Rows are points. The points of each table are mixes of a few directions, plus a little noise. Count the directions of each table, and those that both share. Where both have some left over, give the other angles between the two spaces (their principal angles), to ten degrees, smallest first.

First (7 x 2):
[[-37  -4]
 [  4   1]
 [ 30   3]
 [ 84  12]
 [ 14   0]
 [ -8   0]
 [-83 -11]]
Second (5 x 2):
[[ 18   2]
 [ 78  10]
 [  7   1]
 [-47  -6]
 [-54  -6]]
Directions: first 1, second 1, shared 1

First (6 x 4):
[[-12  51  -8   2]
 [-13  18  39  33]
 [-11 -61  29 -50]
 [-16  41 -24 -37]
 [ 10 -32 -25 -33]
 [ 40 -18 -13  81]]
Second (8 x 4):
[[ 10  30 -18  32]
 [ -1  -4   2  -4]
 [  3  10  -6  11]
 [ -7 -21  13 -23]
 [ -9 -26  16 -28]
 [-20 -57  35 -63]
 [ -7 -22  14 -24]
 [ 31  91 -56 100]]
Directions: first 3, second 1, shared 1

First (8 x 8):
[[-35  41   7  18  -2   1 -16  -9]
 [ 44  14 121  13 -16  -8  24  95]
 [  9 -29 -24 -24   7  28  -1 -36]
 [ 41 -39 -32 -15  -1 -27  26  23]
 [ 38 -23 -62   1  -2   5  13   0]
 [-28  53  -4 -21  -1 -11 -12 -31]
 [-48  14  25   0   7 -29 -15 -10]
 [-22 -28 -28  27   7  43 -18 -31]]
Second (7 x 8):
[[   7   21  -25  -17   -3  -50   12   12]
 [  14  -18   -5   13    0   57   -6  -14]
 [ -46  -24  -31   58    8   16  -21  -11]
 [  48  -42   28  -15   -1   70    8   -6]
 [  18   48    0  -24   -8    7    3   -8]
 [ -76   11   69    0    9 -103   -6   29]
 [  35    4  -37  -13   -5    4   12   -1]]
Directions: first 5, second 4, shared 4

First (9 x 9):
[[-14  -5   1  11  -3 -16  10  -7  38]
 [ 14   7   2   1   5   7 -13  -6 -28]
 [-41 -11 -15 -43 -22 -20  27  30  18]
 [ 51  24  17  51  27   9 -45 -53 -40]
 [109  15  33  87  55  90 -55 -40 -57]
 [-64   1 -19 -52 -33 -71  21   8  18]
 [-41 -27  -9 -22 -18  -1  44  40  66]
 [-23   9  -5 -12 -11 -42  -1 -14   2]
 [  9 -13  -4 -21   0  45  11  41 -18]]
Second (7 x 9):
[[-40 -46 -22 -16 -25  10  54  67 -18]
 [-25 -39 -21  -5 -44 -75  64  25 -59]
 [-11 -34  -9  -6  -3  51  33  58   8]
 [ -5  56   2 -34  15 -13 -67 -42 -27]
 [ -9  27  12  20  25  11 -41 -39  60]
 [ 47  38  20   8  29  25 -48 -44  17]
 [ 45  -1  18  33   6 -11   5 -31  17]]
Directions: first 3, second 4, shared 2; angles 30

First (10 x 12):
[[  5  10  -6  15   2 -17  -3   4 -20   8   2 -26]
 [ -7 -26  37 -48 121  41  29  34  27 -66  58  56]
 [  4   6 -13  17  -7 -12  -1   5 -17   4  -9 -22]
 [ -2  -5 -11   3 -26   9   1  -3   8  -3 -24   7]
 [  1   2 -15  16 -14  -7   0   7 -12   2 -19 -16]
 [  0  -5 -24  20  -2   3  12  21 -10 -19 -26  -9]
 [ -3   2   7 -13 -61   8 -17 -38  25  30 -13  22]
 [  6  10  21  -5  50 -20  -3   5 -20   6  44 -21]
 [ -2   1  17 -23 -58  10 -16 -41  30  32  -5  29]
 [  3   6 -13  17  -6 -12  -2   9 -15   3 -11 -22]]
Second (11 x 12):
[[ -8   6  22  -7 -23  16  18 -31  -9 -29 -12  -3]
 [-35  -4 -42  14  18 -36 -28   8  18  45  35  39]
 [-11 -16  11   8  -1  -6  10  14   9  -4  -4  -1]
 [-21 -14  40   8 -11  25 -15 -13 -23 -61 -17  -8]
 [ 15  29 -30  -2  23  13 -68  -5 -32   3  19  -2]
 [ -2  27   2 -14 -34   9  46  14   5   2  -6 -36]
 [ 27 -19  51  -8 -18  20  56   6   6 -34 -40 -33]
 [-46 -35  33  20 -14  -5  16  17  11 -33  -9   0]
 [ -2  34 -43  -9   2 -12 -13  -8  -1  38  25  10]
 [ 34 -15  -7  -5  22 -14   7 -16  14  26  -5  25]
 [ 48   7 -37  -6  39 -12 -29  14   3  48  12   8]]
Directions: first 3, second 5, shared 0; angles 50, 60, 70

First (8 x 18):
[[   9  -14    4   32   28  -22    9  -11   17   32    1   -1    6   -9
    26   27  -14    1]
 [ -55   38   -2  -67  -78   75  -32   31  -29  -87   18   37  -18   35
   -46  -33   22  -16]
 [  38  -19    8   48   51  -17    1   -2   32   47   -5  -51    2  -29
    44   32   -4    8]
 [  -6  -12    7   38   24  -10    2   -7   24   27   11   11    3   -4
    34   42  -19   -5]
 [  39  -17   -9    9   29  -58   30  -24   -8   39  -25  -17   14  -15
    -7  -21   -5   16]
 [-100   41   -3  -69 -100   73  -26   20  -36  -98   34  105  -14   59
   -53  -16    2  -30]
 [  68  -25   -9   18   50  -73   35  -24   -5   57  -37  -51   15  -30
     0  -26    1   25]
 [   8    8    5   -8   -5   32  -19   20    5  -16    2  -33  -10   -6
     3   -6   18    0]]
Second (10 x 18):
[[ -16   -8  -10   -4  -16   19  -20    2    2  -38   13   28    9    2
    14   15    0  -13]
 [ -30   15  -17  -20   13   48  -24   41   -6  -37   38   36    4    5
   -14   39   -6  -33]
 [  13  -12    7   11  -13  -23    8  -24    5    9  -19  -12    0   -2
    13  -19    4   15]
 [  -8  -38   -8   11  -55   -4  -25  -39   13  -59   -7   33   18    0
    51   -4    6    1]
 [  -6   66    1  -28   89   34   23   81  -23   66   32  -27  -25    3
   -84   29  -12  -21]
 [ -15  -80  -15   24 -115  -11  -51  -82   28 -120  -16   66   38    0
   107  -11   13    5]
 [  -4  -27   -4    9  -39   -5  -16  -29   10  -39   -7   21   13    0
    36   -5    4    3]
 [  25   59   19  -11   88  -11   51   50  -20  114   -3  -69  -33   -2
   -81   -8   -8   10]
 [  31   34   21    1   55  -29   46   17  -11   95  -19  -64  -25   -3
   -50  -23   -3   22]
 [  10   -8    6    8   -8  -17    7  -16    3    9  -14  -11    0   -2
     8  -14    2   12]]
Directions: first 3, second 2, shared 0; angles 30, 80

First (9 x 20):
[[  8 -41 -29 -20   0  54 -21  13  28   8  -8  22  -2 -17 -13   3  28  29
   -8   9]
 [-64  12  10  51  28 -38  54 -35 -18 -39   6  12  29  54 -21  45 -44  -7
   42 -11]
 [-76 -27 -16  45  37   6  48 -33   5 -42   0  38  36  53 -40  63 -27  22
   45  -6]
 [ 73  34  21 -40 -36 -15 -44  30  -9  41   2 -40 -35 -49  42 -63  22 -26
  -44   4]
 [ 78 -12 -11 -60 -34  44 -64  42  21  47  -6 -15 -35 -65  27 -56  51   7
  -51  13]
 [-27  50  36  39   8 -73  40 -25 -37 -21  11 -22  11  35   9  10 -44 -37
   21 -13]
 [  0  27  20  10  -3 -34  10  -6 -17  -3   5 -17  -1   6  10  -6 -16 -20
    2  -6]
 [ -8  44  32  22   0 -59  22 -14 -30  -9   9 -25   2  18  14  -4 -31 -33
    9 -10]
 [ 15 -87 -63 -43   1 115 -43  26  59  16 -17  47  -3 -36 -28   9  60  64
  -18  20]]
Second (9 x 20):
[[  27    6  -66  -67  -36   13    5   13  -31   31  -36  -58    2  -30
    51  -48   28  -83  -38   23]
 [ -48   -9  -14  -13   -2   15  -76  -37   64   54 -110  -38   33  -16
    -5   58   36  -22  -48   26]
 [  -5   -2   61   18   29  -35   46   17  -38  -54   82   33   11   21
   -12   11  -39   70   36  -33]
 [  -1  -10   30   49   22   -8   11    5    8  -12   61   40    0   23
   -45   27   -7   79   39  -30]
 [ -15   14   -7   21   -4    5    1  -21   -4  -38  -16   10  -23   -3
    -1  -30  -32  -52   16   -2]
 [   8   14  -39   68   -6   22  -14  -18   62   30   12   39  -56   15
   -40   -5    5   16   30    8]
 [  -9   21  -47   -2   -5  -24   34   -2  -17    8   50  -20   -6    2
     4  -11  -10   13   21  -12]
 [  21  -41    0    8    6   22  -11   17  -35   -3   28   -4   39   -6
   -41    7   35   21   19  -48]
 [  21    6   82  -82   -4  -11    3   27   -8  -16  -69   -3    0   -8
    87  -11  -16  -41  -73   67]]
Directions: first 2, second 6, shared 0; angles 30, 50
